Every row gives one point. The window is the flat piece filled in between its corners: a triangle in 3 columns, a solid with four corners in 4, and so on. A path goes straight from each point to the next, and from the last back to the first. List the points from which the path goes on through the window.

Window (3 x 3):
-.62	.39	.05
.21	.00	-.05
-.02	-.16	-.02
Path:
(1): -.05	.03	-.13
(2): .21	-.29	-.15
(3): .22	-.33	.17
(4): -.30	.16	.25
(5): -.40	.17	-.13
(6): -.54	.32	-.35
(7): -.42	.30	.29
(8): .49	-.24	.31
(9): .43	-.23	-.30
(10): -.05	.10	-.17
(11): -.01	.12	.36
(12): .00	.02	.30
Through the window after points: 4, 6, 10, 12

Window (6 x 6):
-.27	.17	.70	-.04	-.20	-.12
.43	.25	.27	-.07	-.05	.00
-.41	.13	.31	-.35	.02	-.07
-.20	-.47	-.10	-.34	-.34	.11
-.32	-.76	.12	.12	.70	-.12
.05	.29	.10	.15	-.06	.00
Path:
(1): .17	.04	.11	-.05	-.04	-.49
(2): .10	.02	.25	-.03	.05	.33
(3): -.22	.26	.79	.06	.10	.25
(4): -.13	.22	.59	.08	-.04	-.49
(5): .08	.21	.18	-.18	-.21	-.37
(6): -.04	.20	.35	-.11	-.06	.48
(7): -.20	.15	.51	.01	-.06	.25
(8): -.17	.09	.39	-.05	-.15	-.50
(9): .16	.17	.15	-.11	-.09	-.43
(10): .14	.16	.33	-.13	.01	.18
(11): .23	.19	.39	-.04	.01	.45
(12): .26	.17	.24	-.08	-.05	-.17
(13): .07	.10	.07	.05	.01	-.47
(14): -.07	.07	.24	.11	.10	.48
(15): -.21	-.31	.33	.12	.51	.11
(16): -.20	-.32	.19	.12	.41	-.38
Through the window after points: 1, 7, 9, 11, 13

Window (8 x 8):
-.19	.79	-.04	.42	-.26	-.20	-.26	.18
.38	-.21	-.31	.18	.27	-.38	.31	.03
.39	-.26	.14	.39	-.01	-.36	-.25	.04
-.25	-.26	.39	.02	-.35	.44	.25	-.29
-.14	.31	-.62	-.03	-.35	.40	-.28	-.21
.03	-.15	.39	-.09	-.32	-.32	.06	-.06
-.06	-.32	.14	.05	.25	-.27	-.20	-.01
.59	.53	-.41	-.43	.46	.26	-.27	-.11
Path:
(1): .07	-.18	.10	-.14	-.10	.13	.03	.09
(2): .10	-.05	.05	.01	-.03	-.11	.04	-.61
(3): -.12	.06	.09	.11	-.23	.13	.02	-.38
(4): -.12	-.10	.00	-.09	-.31	.44	.03	.38
(5): .28	.23	-.30	-.12	-.04	.15	-.09	.51
(6): .27	.44	-.17	.07	.17	-.06	-.15	-.64
(7): .06	.19	-.02	.03	-.09	-.04	-.24	-.28
(8): .02	.02	-.05	-.09	-.13	.18	-.22	.40
(9): .49	.35	-.28	-.36	.27	.29	-.23	.21
(10): .33	.41	-.27	-.15	.34	-.09	-.17	-.62
(11): .05	.10	.20	-.03	-.02	-.20	-.08	-.74
(12): .12	-.04	.09	-.13	-.17	.10	.04	.29
Through the window after points: 3, 9, 11

Window (9 x 9):
-.08	.39	.33	.55	-.49	.28	.19	-.20	-.28
.00	-.05	-.61	.32	.29	.16	-.33	-.30	.27
.01	.66	.46	-.37	-.35	-.45	.16	-.29	-.09
-.12	-.25	.09	-.17	-.01	-.15	.26	-.42	.04
-.61	.14	-.42	-.36	-.39	-.10	-.22	.00	.30
.30	.31	-.63	-.60	-.10	.24	.29	-.16	.06
.19	-.22	.42	.21	.16	-.64	-.26	.24	.15
.17	.31	.16	-.21	-.15	.09	-.52	.14	.19
-.12	-.12	.02	.33	.46	.15	-.09	.17	.10
Path:
(1): -.11	-.03	-.12	-.08	-.05	-.18	-.22	-.02	-.16
(2): -.06	.18	-.09	.04	.00	-.07	-.04	-.05	.57
(3): .25	.20	.18	.17	.01	.10	.12	-.02	.49
(4): .08	.14	.03	.01	.03	.05	-.18	-.08	-.43
(5): -.05	-.11	-.08	-.17	-.09	-.27	-.35	.04	-.41
(6): .05	.33	.02	-.13	-.07	-.13	.25	-.08	.70
(7): .17	.28	-.06	-.15	-.16	.21	.32	-.09	.65
(8): .08	.20	-.28	-.35	-.10	-.01	-.02	-.18	-.31
Through the window after points: 1, 5, 7

Window (11 x 11):
-.25	-.11	-.35	.44	-.13	.31	-.21	.07	.47	-.06	.05
.25	.09	-.06	.46	.65	.15	-.17	.47	-.12	.10	.52
.42	-.61	-.06	.40	.29	-.48	.22	.15	.39	-.04	-.02
-.15	.31	-.15	-.10	.27	-.65	-.17	.06	-.26	-.32	-.29
-.32	-.08	.21	-.07	-.19	-.44	.46	-.21	-.94	.10	-.56
.43	.38	-.84	-.16	.03	.15	.53	.09	.11	.07	-.25
-.72	.32	-.13	-.23	-.12	.38	-.01	.44	.27	-.15	.06
-.33	-.41	-.05	-.06	.17	-.52	-.41	.15	.55	.37	-.02
-.05	.07	.73	.14	-.08	.61	.07	-.45	.13	-.13	.04
-.28	.32	-.11	.07	-.32	-.40	.10	.34	-.02	.21	-.15
.58	-.22	-.28	-.25	.12	-.35	-.47	.29	.26	-.23	.01
Path:
(1): .07	.16	.00	.14	.06	.19	-.06	.52	.13	-.06	-.55
(2): -.09	-.05	-.25	.03	-.05	-.29	.05	-.08	.08	-.08	.34
(3): -.10	.00	-.04	-.16	-.01	-.30	.07	.07	.01	.03	.23
(4): -.06	.26	.15	.05	.14	-.02	-.04	.35	.00	.06	-.77
(5): .18	-.11	.13	.33	.35	.08	-.14	.30	.18	-.02	-.70
(6): -.08	-.07	-.13	-.03	.05	-.24	.01	-.01	-.02	-.05	.11
(7): -.17	.22	-.13	-.07	-.13	-.20	.10	-.07	-.02	-.03	.19
(8): -.13	.16	-.12	.00	.06	.00	-.18	.38	.01	.06	-.39
(9): -.06	.19	-.05	.00	.14	-.06	-.11	.18	-.02	.00	-.37
(10): -.25	.14	-.38	-.20	-.15	-.16	.15	.04	-.23	-.12	.69
(11): -.14	.01	-.29	-.07	-.24	-.19	-.04	-.04	.16	-.15	.24
(12): .00	.07	-.12	-.01	.04	-.08	-.01	.23	.13	-.02	-.31
Through the window after points: none

Window (12 x 12):
.21	-.19	-.02	.04	-.49	-.22	-.08	.51	.34	-.07	-.15	-.08
.22	.35	-.28	.29	.19	-.18	.13	-.73	.01	-.19	-.24	.29
-.30	-.25	.41	.03	-.28	.20	-.25	.27	.32	-.17	.18	-.09
-.30	-.71	-.12	.17	-.25	.04	.20	.16	.44	-.07	.17	.03
.13	.11	-.31	-.59	-.04	.38	.41	-.22	-.15	.11	.45	.26
.24	-.18	-.13	-.41	.22	-.10	.18	-.32	-.66	-.13	.03	.26
.13	-.45	.51	.00	-.27	.15	.46	.25	.34	-.14	-.08	-.04
.04	.17	-.18	.35	.45	-.06	.12	-.16	.01	.44	-.08	.13
-.07	.47	-.37	.54	-.02	.00	.35	-.61	-.62	.37	-.03	.52
.26	-.62	.32	-.01	-.50	.03	-.09	.04	.40	.17	.34	-.25
-.07	.39	-.08	.38	.11	-.56	.34	-.26	-.07	.09	.29	.16
.33	-.36	.06	.36	-.13	.20	.07	.33	.18	-.36	.28	-.19
Path:
(1): .32	.09	.11	.35	.34	-.12	-.05	-.07	.18	.32	.15	.71
(2): .16	-.20	.02	.23	-.07	-.04	.03	.02	.20	-.01	.27	.53
(3): .01	-.08	-.04	.18	-.16	.19	.25	-.08	-.19	.00	-.02	-.56
(4): .00	-.23	-.04	.07	-.17	.16	.35	.03	-.01	.00	.04	-.54
(5): .09	-.32	.22	.23	-.08	-.07	.03	.27	.31	.04	.28	.65
(6): .16	.01	-.16	.10	.10	-.12	.02	-.18	.01	.05	.22	.50
(7): -.06	.17	-.32	.13	.07	-.10	.21	-.28	-.14	.07	.07	-.16
(8): -.20	.05	-.32	.17	.08	.04	.34	-.19	-.16	.19	-.19	-.43
Through the window after points: 2, 8

Window (14 x 14):
.45	.24	-.27	-.52	-.10	-.11	.42	-.30	.23	.22	-.30	-.02	.47	.48
-.16	.36	-.68	-.68	-.15	.02	-.04	.16	-.15	-.36	-.29	.08	.42	-.02
.28	.38	.02	-.79	.67	-.19	-.38	-.47	-.26	.09	.02	-.53	.05	.21
-.33	.49	.44	.48	-.05	.06	.36	-.10	.17	.12	-.16	-.48	.34	.29
.10	.06	-.47	.50	.08	.27	-.11	.42	-.22	-.29	.22	.20	-.31	.03
.30	.08	.26	.37	-.27	.17	-.14	.16	-.11	.20	.74	-.03	.04	.03
.32	.56	.33	-.17	-.47	-.22	.30	.18	.30	-.28	-.30	-.16	.03	.14
-.35	.05	.04	-.37	.02	-.01	-.05	-.08	-.09	.52	-.04	-.29	-.14	-.06
.49	.37	-.27	-.09	-.01	.02	-.17	.09	.49	-.16	-.44	.27	.43	.33
-.01	.38	-.30	-.01	.17	-.24	.00	.02	.45	-.19	.77	.17	.01	.10
-.06	-.20	-.27	.12	-.63	-.28	-.03	.07	-.35	-.20	-.18	.53	-.04	-.05
-.17	-.19	.24	-.26	-.45	.40	.04	-.37	-.49	-.05	-.18	.23	-.14	.07
.17	.21	-.25	-.21	-.90	-.18	-.05	-.53	.24	.51	.27	-.20	-.09	.07
.15	-.18	-.28	.06	-.28	-.06	.09	-.08	.62	.12	-.16	-.45	.39	.35
Path:
(1): .24	.30	-.07	.10	-.04	.00	.16	-.27	.33	.01	.11	-.03	.17	-.23
(2): -.06	.18	-.25	-.15	-.32	-.24	-.11	.20	.11	.09	.03	-.11	.10	.53
(3): .02	.12	-.20	-.21	-.14	-.05	-.12	-.07	.02	.10	.02	-.06	.06	.36
(4): .10	.17	-.25	-.06	-.04	.06	.19	-.23	.13	.00	-.02	-.12	.27	-.54
(5): .07	.09	.00	-.02	.04	.13	.40	-.22	.12	.00	-.03	-.05	.08	-.34
(6): -.05	.28	-.07	-.15	-.11	-.15	-.22	.18	.03	-.07	.07	-.03	.08	.52
(7): -.05	.20	-.07	-.09	-.32	.00	-.06	.06	.06	.10	.21	.08	-.04	.36
(8): .47	.10	-.23	.06	.02	-.07	.10	-.29	.00	-.09	.15	-.12	.20	-.42
Through the window after points: 7

Window (14 x 14):
-.03	-.18	.21	-.24	-.34	-.02	.49	.12	-.51	.39	.27	.04	.53	-.27
-.16	-.59	.04	.15	.19	.10	.25	.14	-.73	.06	.21	.27	.54	-.17
-.12	.23	.23	.32	-.49	.17	-.25	-.32	-.26	-.17	-.01	-.32	-.05	-.50
-.22	-.41	.32	.51	-.04	-.05	.11	.16	.31	.39	-.23	.08	-.30	-.28
.37	-.04	-.01	.16	.08	-.18	.05	.06	-.24	.27	.30	.20	.75	-.22
.10	.12	.28	-.17	-.26	.21	-.12	-.14	.18	-.14	.26	-.28	-.53	-.03
.15	-.32	.38	.06	-.46	-.10	-.52	.06	-.66	.19	.21	-.09	-.16	-.37
-.32	.32	-.08	.19	.41	-.40	.16	-.04	-.27	.52	.33	-.12	.27	.01
-.15	.94	-.92	.13	-.60	.71	-.13	.47	.09	.09	-.02	.11	.35	.01
-.16	-.11	.13	-.19	.45	-.17	-.17	-.03	-.05	.48	-.28	.00	.41	-.16
-.03	-.37	.18	.05	-.24	-.10	-.33	.40	.45	-.05	-.11	-.72	-.12	-.15
.21	-.44	-.42	-.11	-.92	.08	-.11	-.07	.03	-.20	-.04	-.29	-.34	-.30
-.75	.43	-.37	.00	-.39	.42	-.37	-.05	.61	.10	.46	.12	.13	-.07
-.67	.33	-.18	-.09	-.43	-.09	-.14	.26	.54	-.33	.05	.33	-.04	-.01
Path:
(1): .02	.03	.09	-.12	-.03	.08	-.07	.15	-.01	.05	.22	-.18	-.09	-.70
(2): -.08	.03	.11	.13	-.31	.03	-.09	-.20	-.14	.12	-.01	-.04	.21	.20
(3): -.11	.01	.07	.17	-.50	.10	-.12	-.06	-.07	.12	.14	-.12	.09	.24
(4): -.14	.12	-.08	.09	-.07	.00	.03	.24	-.04	.02	.35	.00	-.23	-.88
(5): -.04	-.15	-.17	-.04	-.27	.05	-.08	.18	.03	-.01	.16	-.16	-.16	-.64
(6): .02	-.21	.03	.08	-.50	.03	-.13	-.19	-.10	.10	-.15	-.08	.05	.19
(7): -.32	-.04	.05	.08	-.48	.12	-.17	-.11	.03	.10	.03	-.09	.05	.23
(8): -.27	.12	-.18	-.04	-.10	.03	-.08	.34	.20	.02	.16	.04	-.22	-.74
(9): -.13	.20	-.21	-.06	-.24	.20	.04	.10	-.10	.09	.24	.10	.09	-.52
(10): -.20	.13	-.07	.22	-.61	.17	-.02	-.15	-.18	.23	.01	.13	.28	.38
(11): -.20	-.13	.12	.08	-.51	.10	-.19	-.06	.08	.10	-.02	-.05	.11	.17
(12): -.02	.05	-.11	-.04	-.05	-.02	.07	.31	.02	-.08	.12	-.09	-.14	-.84
(13): -.06	.19	-.23	-.20	.21	.04	-.16	.28	.10	.05	.31	-.02	-.32	-.77
(14): -.16	-.02	.03	.19	-.30	.10	-.17	-.04	.11	.09	-.05	-.09	.06	.07
(15): -.21	.04	.11	.19	-.13	-.06	-.08	-.13	-.15	.28	.10	.04	.38	.27
(16): -.19	.09	-.03	-.01	.37	-.02	.08	.34	-.13	.16	.24	.07	.26	-.65
Through the window after points: 1, 5

Window (14 x 14):
-.21	.17	.24	.31	-.23	.65	-.16	.39	.10	.14	.28	.29	.20	.38
-.08	.10	.11	-.20	.09	.19	-.10	-.23	-.41	.03	.24	.76	.12	-.07
-.02	.18	-.32	-.52	-.09	.20	.25	.30	.14	.21	-.08	-.21	-.13	-.27
-.26	-.35	-.22	-.04	.39	-.51	.07	-.16	-.15	.55	.17	-.64	.04	-.56
.42	-.50	-.56	-.58	.05	.30	.20	-.26	-.20	.48	.22	.42	-.20	-.14
-.05	-.29	.19	-.33	-.70	-.54	.45	-.20	.20	.29	-.40	.34	-.03	-.17
.13	-.14	.04	-.04	.43	.29	-.16	.00	.33	.29	.06	.13	-.04	-.06
.58	.25	-.49	.02	-.20	-.43	-.10	.41	.16	.69	.06	.11	.31	.05
-.29	-.11	.02	-.02	-.22	-.03	-.33	.19	.06	.01	-.01	.12	-.38	-.16
.57	.16	.15	.34	.10	-.23	.13	-.12	-.31	.06	.34	-.42	.04	.10
-.01	.09	.25	-.09	.29	.45	.16	.93	-.07	.22	.27	.10	-.15	.18
.18	-.35	-.23	-.05	-.27	-.42	.40	.37	-.14	-.12	-.50	.12	.27	-.20
-.22	.30	.57	-.38	-.39	.42	-.60	.16	-.01	.45	-.21	-.43	-.19	.47
.00	-.29	.19	-.17	.07	-.08	.16	.54	.09	-.19	.48	.15	.39	-.17
Path:
(1): -.15	-.16	-.02	-.31	-.01	.04	.15	.18	-.02	.05	.20	-.05	-.05	.47
(2): -.07	-.14	-.19	-.26	.19	-.17	.17	.31	.01	-.03	.07	.03	-.06	.52
(3): .17	.00	.19	-.02	-.08	.24	.14	.46	-.09	.32	.07	.14	.01	-.27
(4): .06	-.06	.14	.00	-.12	.06	-.01	.25	-.12	.41	-.02	-.04	.13	-.43
(5): -.17	-.21	-.23	-.08	.22	-.23	.12	.04	-.02	.03	.17	-.06	-.03	.20
(6): -.19	.10	-.10	-.25	.03	-.28	.17	-.08	.11	.16	-.09	-.10	-.19	.61
(7): .17	-.04	.01	-.05	-.16	.14	-.02	.19	-.04	.31	-.01	.06	.02	-.23
(8): .25	.15	.28	-.11	-.16	.29	-.34	.40	-.01	.49	-.07	.06	.06	-.48
Through the window after points: 2, 4, 8

Window (14 x 14):
-.29	-.20	-.27	-.10	.70	-.13	.12	.10	.08	-.12	-.56	-.21	.15	-.28
.01	-.11	.19	.09	-.28	.29	.32	-.05	.14	-.08	-.37	-.07	-.46	-.10
-.20	.44	-.44	.22	-.58	-.02	.18	.08	-.03	-.44	-.47	.16	.23	.26
.13	.51	-.04	-.14	-.07	.32	.23	-.18	.53	-.59	.15	-.25	-.22	.25
-.39	.04	.91	-.08	.01	.39	.21	-.05	.48	-.02	.08	.19	-.33	-.09
.16	-.27	-.03	.16	.34	-.60	.37	-.41	.19	-.22	.12	-.67	.39	.23
-.36	-.23	-.26	.21	.26	-.27	-.37	-.34	-.24	-.20	-.37	-.31	.01	.28
.35	-.11	-.21	-.03	-.16	.01	.06	-.07	-.48	-.86	-.25	.21	.00	.13
.01	.08	-.12	-.48	-.26	-.10	-.21	.21	.32	.09	-.18	-.46	-.12	.40
-.11	-.11	-.39	.46	-.11	.13	-.20	-.20	.07	-.10	.14	.31	.26	.09
.29	.45	.01	-.20	.00	.26	.20	-.35	.26	-.41	-.53	-.22	.21	.18
.01	.67	-.32	-.38	-.33	-.06	-.01	-.08	.10	-.17	-.24	-.30	.03	-.12
-.12	.33	-.38	-.52	.27	.32	.08	-.38	.22	.60	.22	.27	-.69	.74
.06	.37	.37	.65	.20	.21	.13	.10	.21	-.19	.16	.16	.05	-.04
Path:
(1): -.05	.02	-.27	.02	.22	-.20	.16	-.21	.32	-.16	-.55	.13	-.48	.09
(2): .16	.16	-.02	.05	.22	-.28	.03	-.14	.38	-.20	-.15	-.05	-.21	.20
(3): -.11	.03	-.04	-.10	.13	.23	.13	-.16	.10	-.04	.00	-.22	.03	.12
(4): -.22	.06	.13	-.01	.02	.36	.12	-.06	-.10	-.37	.16	-.49	-.07	.21
(5): .30	.24	-.19	.33	.06	-.36	-.04	-.08	.31	-.09	-.51	.55	.00	-.05
(6): -.01	.11	-.12	-.21	-.01	-.16	-.04	-.01	.63	-.10	-.43	.18	-.38	.08
(7): -.12	.27	-.05	-.08	-.10	.42	.12	-.11	-.27	-.07	.02	-.21	.05	.32
(8): -.13	.12	.07	-.07	.16	.38	.16	-.03	.08	.07	.03	-.36	.21	.11
(9): -.06	.30	-.13	.00	-.13	-.11	.02	-.23	.44	-.21	-.13	.14	-.41	.26
(10): -.09	.19	.14	.01	.33	-.26	-.07	-.31	.42	-.24	-.42	.20	-.20	.03
(11): -.06	.00	.19	-.06	-.27	.47	.38	.20	-.14	-.20	.15	-.35	.02	.06
(12): .05	.13	-.10	.34	.28	.68	.44	-.08	.18	.01	.30	-.54	.35	-.07
(13): -.14	.17	.34	-.03	-.18	-.11	-.04	-.04	.21	-.22	-.29	.28	-.37	.06
(14): -.17	.45	-.06	.10	.03	-.59	-.22	-.27	.30	-.41	-.16	.20	-.23	-.03
(15): .12	-.19	.21	-.01	-.23	.83	.45	.16	.05	-.22	-.24	-.44	.24	.02
(16): .02	.29	.03	-.17	.02	.29	.07	-.10	.06	-.25	-.14	-.30	.41	.09
Through the window after points: 4, 12, 16
